Each point is reached from the start by the listed moves, each made 0, 1 or 2 times, or once backwards (-1), plus a little noise. Say if it took an odd or an even number of moves. Then give how often each move was made.

Moves:
(1): [-1.1  5.5 -0.4]
(2): [-1.2 -6.0 -1.6]
Start: [-0.6  0.4  0.3]
Points:
[ -3.1 -11.7  -2.9] => even (0, 2)
[-2.9 -0.1 -1.7] => even (1, 1)
[-1.9 -5.6 -1.2] => odd (0, 1)
[1.6 0.9 2.2] => even (-1, -1)

Moves:
(1): [-1.7  0.3 -0.9 -1.2 -0.9  1.1 -2.5  1.3  0.8  0.2 -0.5]
(2): [-1.0  1.9 -0.4 -2.2  2.3  1.5  1.5  1.2  0.8 -0.9 -0.7]
(3): [ 2.1 -2.7 -0.1 -0.9  1.8 -0.2 -0.6  0.5  1.1  0.3 -1.7]
(4): [ 2.1  0.2 -1.5  2.3 -1.7  0.4  0.1 -1.7  0.6 -0.4 -0.7]
(5): [ 2.3 -0.9  0.3  2.0  1.0  0.1 -1.4  0.6  1.5  1.8 -0.6]
(6): [-6.2  1.7  2.0 -2.9  0.7  0.3  3.8  0.4 -1.9  1.2 -1.9]
(7): [-2.1  2.6 -0.1  1.4 -0.7 -1.9 -0.3 -1.4  0.0 -1.9 -0.3]
(8): [-1.0 -1.8 -0.8  1.5 -0.2  0.3  0.9  0.3  1.0 -1.5  1.5]
Start: [-0.6 -0.3 -1.5  0.6 -1.7  1.5 -0.7 -0.9 -1.0  1.5 -0.7]
Points:
[-19.8   6.1   2.8 -13.3  -1.1   3.5   2.1   3.3  -6.5   4.4  -5.6] => odd (2, 0, 0, -1, -1, 2, 0, -1)
[ 6.5  3.8 -6.0  5.4 -8.4  1.9 -3.4 -6.3 -1.3 -1.1  0.5] => even (0, 0, -1, 2, -1, -1, 0, -1)
[ 0.3  0.9 -6.3  2.9 -7.0  4.6 -5.3 -1.7  1.9  1.1 -3.3] => even (2, 0, 0, 2, 0, 0, 0, 0)
[-15.8   2.3   1.3  -5.0  -2.2  -2.6   2.7  -2.5  -4.2   0.0  -7.6] => odd (1, -1, 2, 0, -1, 2, 2, 0)
[-7.9  3.5  0.2 -5.5 -3.8  4.1  7.8 -3.1 -6.2  4.7 -6.5] => odd (0, 0, 0, 2, -1, 2, -1, -1)
[ 6.1 -0.2 -3.5  2.5 -1.9 -1.5  1.1 -7.1 -0.9 -1.1 -6.4] => even (-1, 0, 2, 2, -1, 0, 1, -1)
